Each row is a point. Each copy is the shape, with its points in the same order, stretched, turned, moved and blurred by noise. Say if it was mirrored as well.
(in the rows, 128 means zero)

Shape, 7 rows:
[[119  97]
 [ 88 125]
 [144 138]
 [166 115]
 [110 127]
 [147  93]
 [ 74 174]]
Copy 1 (7 x 2):
[[107 142]
 [ 93 112]
 [137 118]
 [147 141]
 [109 117]
 [126 154]
 [ 97  70]]
Copy 1 is: mirrored
Copy 2, 7 rows:
[[120 101]
 [ 79 127]
 [143 150]
 [171 126]
 [106 133]
 [153  99]
 [ 57 181]]
Copy 2 is: only turned

Shape:
[[153 124 128]
 [116 182  95]
 [131 140 101]
 [ 96  97 159]
 [142  85 122]
 [ 86 207 135]
 [157 109 133]
 [157 104 106]]
Copy 1:
[[128 123 141]
 [150 114  78]
 [150 127 117]
 [ 98 153 124]
 [137 147 161]
 [106 109  52]
 [133 125 156]
 [154 133 151]]
Copy 1 is: mirrored
Copy 2:
[[146  97 144]
 [155 132  80]
 [136  98 107]
 [ 98 138 157]
 [110  78 148]
 [165 188  97]
 [142  87 153]
 [127  68 132]]
Copy 2 is: only turned

Shape (8 x 4):
[[136 139 121  92]
 [101 145 118 130]
 [116 156 128 139]
 [138 129 191 115]
 [164 105 118 160]
 [ 93 140 146  87]
 [162  98  93 137]
 [145  98 147 173]]
Copy 1 (8 x 4):
[[126  90 133 112]
 [142 120  91 111]
 [153 129 103 109]
 [173  77 138 144]
 [133 141 126 154]
 [146  72 105 111]
 [108 130 128 148]
 [154 134 111 165]]
Copy 1 is: mirrored
Copy 2 (8 x 4):
[[143 156 151 101]
 [114 138 118 140]
 [136 140 109 147]
 [193  94 168 149]
 [162  96  76  88]
 [117 130 181 145]
 [131 113  88  65]
 [158  64  81 120]]
Copy 2 is: only turned
Copy 3, 8 rows:
[[165 138 120 145]
 [118 142 105 142]
 [117 130 132 149]
 [134 164 183 138]
 [142  68 156  81]
 [139 190 110 159]
 [167  69 125  75]
 [107  93 170  73]]
Copy 3 is: only turned

Shape:
[[143 118 100 177 140 144]
 [123 138 163 124  78 126]
 [135 130 143 102  99 145]
 [163 101 116 144 138 153]
 [ 78 142 122 161  55  90]
 [154 116  81 153 140 130]
 [120 136  95 140 133 158]
 [125 121 118 156 160 137]
 [118 107  97 143 137 115]
 [ 98 108 147 118  72 148]]
Copy 1, 10 rows:
[[ 82 118 100 142 193 160]
 [131 134 117 145  81 154]
 [150 121 133 158 121 136]
 [ 98 104 139 163 183 154]
 [ 81 140  37 122  77 133]
 [ 72 125 105 160 205 118]
 [132 113  95 148 187 140]
 [102 110 117 110 176 146]
 [ 76 108  99 126 166 109]
 [139  86 100 143  90 159]]
Copy 1 is: only turned
Copy 2 (10 x 6):
[[150 180 134 173 146 102]
 [121  89 146 135 119 173]
 [100  92 143 123 157 148]
 [137 140 157 166 178  99]
 [182 122 104 103  74 186]
 [155 177 148 139 162  96]
 [119 160 107 135 152 110]
 [132 144 130 164 137  86]
 [161 142 128 118 137  93]
 [123  77 116 126 147 156]]
Copy 2 is: only turned

Shape, 11 rows:
[[123 174 119 110 117 103 160 137]
 [110 103  95 194 143 115 149 152]
 [106  89 111 107 115  75 144 134]
 [107 121 143 119 103 164 158 158]
 [113 127 126 131 111  79 142 135]
 [134 122 103 119 175 159 102 117]
 [109 147 101 107 112 163 118  92]
 [132  93 127 120  93 114 162 111]
 [146 138  91 148 123 136  92 130]
 [122 101 189 155 106 147  50 108]
 [122  88 137 124 107 151 144  89]]
Copy 1 (11 x 8):
[[177 116 110 109  91  94 139 133]
 [133 173 133 110 153  72 107 157]
 [114 123  98 128 143  48 178 117]
 [144 124  94 171 172 111 105 116]
 [133 130 103 120 108  63 138 120]
 [107 111 161  96 135 161 161 126]
 [140 137 134 166  94 165 178 111]
 [133 121 136 171 135  80 129 104]
 [101 131 140 130  93 150 143 166]
 [ 23 127 119 155  98 181  87  90]
 [115 130 152 182 134 113 125  86]]
Copy 1 is: mirrored
Copy 2 (11 x 8):
[[168 147 121 132 147 161 170 133]
 [102 115  95 126 167  75 161 202]
 [110 108 145 129 106  82 192 154]
 [107 133 157 176 134 133 115 147]
 [138 123 118 117 119 110 175 161]
 [105  97 158 104 172 127 117 107]
 [100 161 146  95 139 157 109  95]
 [ 81 135 134 155 106 108 164 120]
 [106 103 123  76 127 167 136 138]
 [ 95  86 121 110  66 134  19 110]
 [ 70 137 127 140 118 101 128  87]]
Copy 2 is: only turned
Copy 3, 11 rows:
[[156 153 109 126  97 146 155 165]
 [ 92  66 103 145 166 109 161 154]
 [102 125  72 146 113  83 143 128]
 [130 135 135  92 133 100 126 152]
 [104 136 109 154 128 115 158 137]
 [159  97 111 140 164 124  86 130]
 [148 141  91  88 144 168  85 145]
 [ 97 137  93  98 120 123 127 116]
 [104  88 124 150 138 158  91 136]
 [ 71 149 169 181 218 128  50  81]
 [109 138 108  79 153 126 105 105]]
Copy 3 is: only turned
Copy 4, 11 rows:
[[169 157 106  96  71 132 110 101]
 [146  76 131 145  95  85 127 158]
 [111 143 133  94  70 101 159 160]
 [162 136 107 140 101 166 135 153]
 [146 145 139 100  88 110 147 128]
 [ 97 110 114 145 137 111  71 127]
 [126 139 151 154  91 154  82 142]
 [109 119 133 126  81 141 157 135]
 [132  90 154 123 131 143  96 138]
 [122 137 201 168 219 163 137 139]
 [ 97 116 140 165 107 147 133 139]]
Copy 4 is: only turned

Shape, 12 rows:
[[128  39 172  84 128 121 171 153]
 [141 153  95 148 128 186 115  95]
 [183 136  97 102 154  90 107  69]
 [146 161 106 161  85 159  96 131]
 [135 115 176 126 145 107 175 136]
 [116 129 139 122 119 155  96 116]
 [144 120 113  85 135  97 147 112]
 [100 148  96 149 117 147 115 152]
 [144 144 130  98 100 168 145  90]
 [152  69  96  94 154 132 143 128]
 [134 113 119 147 104 169 137 169]
 [146 164 149 100 120 188 115 141]]
Copy 1, 12 rows:
[[ 71  86 111 194 133  76  81 169]
 [164 125 124  88 129 169 118  80]
 [176  84 112 132 171 108 162 121]
 [172 163 144 102 103 136 129  82]
 [ 74 109 115 133 146  99 126 137]
 [155 108 128 100 115 107 105 102]
 [131  93  97 143 130 113 146 153]
 [142 150 151  79 114 152 130 134]
 [148 106  78 129  87 131 119  86]
 [121  96 117 173 161 131 104 173]
 [118 160 133 136 113 139  99 131]
 [145 139  66  96  99 113 107 108]]
Copy 1 is: mirrored
Copy 2 (12 x 8):
[[155 110 106 104  90  46 194  85]
 [144 127  69 130 137 154  86 161]
 [158  93 156 193 125 117  97 147]
 [142 162 115 123 112 161  93 180]
 [137  99 136 116 135  80 195 128]
 [143 143 115 108 127 116 107 125]
 [154 104 142 155 115 116 151 112]
 [126 128 107  98 107 168 131 135]
 [179 156  94 156 136 123 110 142]
 [156  76  95 135  92  95 138 106]
 [146 130  82  83 101 132 149 151]
 [195 142 123  99 137 139 108 158]]
Copy 2 is: mirrored
Copy 3:
[[ 63 120 109 154 129 178 103 192]
 [142  91 101 110 156 106 131  71]
 [132  91 139 209  97  70 105  84]
 [183 104 101  92 137 117 107 103]
 [109  95 159 157 126 169 132 149]
 [115 125 129 106 137 130  88 110]
 [104 122 135 173  87 106 129 132]
 [157 148 122  96 160 115 128 132]
 [109  87 100 111  94 131 131  84]
 [ 84 131  85 187 137 118 116 138]
 [156 126  81 108 157 164 120 140]
 [137 129 111  99 113 163 109  65]]
Copy 3 is: mirrored

Shape:
[[143 132 135  89  50 137  97  98 127]
 [113 117 113 109 152 122 138 141 161]
 [147 136 177 148 173 111 104 109 109]
 [155 164 121 111  62 115 116  89 120]
 [173 153 140 173 160 119 104  98 112]
 [123 132 117 115 151 110 104 171 133]
 [177 132 134 127 146 139 108 113  80]
 [167 134 104  83  63 113  92  95  99]
 [146 129 117  84  64 117 136  79 126]
 [101  98 107 119 124 119 149 151 152]
 [157 155 141 153 175 167 102  91 122]
 [139 125 127  82 136 105 145 164 170]
 [147  94 118 104 100 116 137 189 159]
 [110 144 129 110 122 135 159 151 132]]
Copy 1, 14 rows:
[[ 76 115 143 134  95 170 155 101 165]
 [152 177 130 122 144 128 134 103 126]
 [133 143 185 143  90 157 109 174  73]
 [ 86  89 120 158  96 188 123 107 139]
 [145 102 138 155  90 174  89 183  95]
 [132 182 155 115 115 111 100 109 130]
 [127  84 148 107  74 152 104 146  94]
 [ 98  77 155 129  81 183 111  81 156]
 [107  91 133 143 107 181 154  85 137]
 [138 156 127 129 163 102 154  88 135]
 [128 126 124 106  98 181  99 202  95]
 [158 195 130 134 100 115 153  79 129]
 [154 164 127 145 102  76 174  71 162]
 [109 160 109 115 135 108 148 105 103]]
Copy 1 is: only turned
Copy 2 (14 x 9):
[[182 152 103 120 116 125  86 130 106]
 [125 150 151 120 130 119 178 114 144]
 [ 93 198 135 172 136 148 111 112  90]
 [139 152  78 116 104  90  88 134  96]
 [102 184  91 172 161 118 120 114  99]
 [112 142 153 135 142 118 155 164 124]
 [126 118 108 171 151 124 102 117  77]
 [178 114  88 142 100  97  93 150  77]
 [165 130  98 117  79 100 104  99  99]
 [128 133 151 125 118 120 153 125 178]
 [106 165  92 145 179 161 145  83  91]
 [137 154 177 121 138  75 166 127 119]
 [178 125 169 150 160  74 148 153 150]
 [113 137 155  90 133 114 118 112 139]]
Copy 2 is: mirrored

Shape, 15 rows:
[[115 108 162 102 161 128  54 105 100  81 166]
 [161 167  93  82  81 154 127 142 118 150 125]
 [109 169  96  99 126 160 130 148 146 132 148]
 [150 124 142 174 153 155 125 142 112 132  94]
 [131 154 115 110  65 163 142 133 162 150 162]
 [171 157 102 122  98 129 128 163 168 137 143]
 [127 115 101 166 140 123 103 105 127 113  83]
 [124 109 152 131 164 119 122  77  96 100 136]
 [151 114  83  82  97 165 149 157 142 129 161]
 [100  96 170  87 148  96  89 115  99 125 148]
 [137 133 145 149 165  96 127 111  98  81 112]
 [143 126 105 145 134 106 129 134 142 126 101]
 [160 131 109 137 167 121 117 104 130 151 131]
 [152 140 124  63  89 168 117 117 156 120 157]
 [145 142 122 118 144 139 140 139 171 130  81]]
Copy 1:
[[194  94 138 207 156  80 100  82 107 180 186]
 [110 125 166 109 149 184 109 164 107 120  87]
 [131 111 130  72 167 153 117 143 103 126 150]
 [166 118  90 105 131 110  71 119 154 136  97]
 [ 99 134 146 118 174 210 131 145 128  90 130]
 [100 116 151 112 117 151 120 156 145  80 135]
 [128 153  97 115  94 120  75 107 127 181 143]
 [166 136 146 152 153  92 121  71 122 192 142]
 [140  92 162 107 138 209 154 143 118 114 135]
 [167 111 111 197 156  92 157 107 111 195 138]
 [164 147 131 130 127  57 111  82 112 152 128]
 [114 141 112 107  99 122 119 131 132 144 128]
 [142 126 151 113 122 107 101 134 176 175 135]
 [112  90 189 150 160 189 123 120 109 121 134]
 [ 96  99 117  85 108 128 105 124 133 141  93]]
Copy 1 is: only turned
Copy 2, 15 rows:
[[202 127  86  76 126 133  98 122 110 104 166]
 [ 68 193 121 117 186 116  86 160 141  88 137]
 [ 85 138 119 128 201 119  96 151 124 128 166]
 [135 114 110 158 154  93 142  99 126  85 120]
 [ 85 195 139 155 191 140  90 166 145 133 156]
 [ 97 167 111 145 193  83 113 168 142 134 131]
 [142  95  91 160 130 114  94 123 139 103  87]
 [174 120 124  98 109 139  94  94 151 108 131]
 [ 87 161 117 116 196 137 124 187 168 109 138]
 [161 136 138  68 100 136 107 156 111 104 160]
 [154 118 110 107 119 107 109  79 133 125 104]
 [116 116 113 144 145  97 110 146 144 120  98]
 [145 105 110 118 139  87  99 136 175  97 138]
 [129 188 142 105 207 148  75 174 145 108 150]
 [119 110 154 140 202  99 104 154 124 115 100]]
Copy 2 is: mirrored
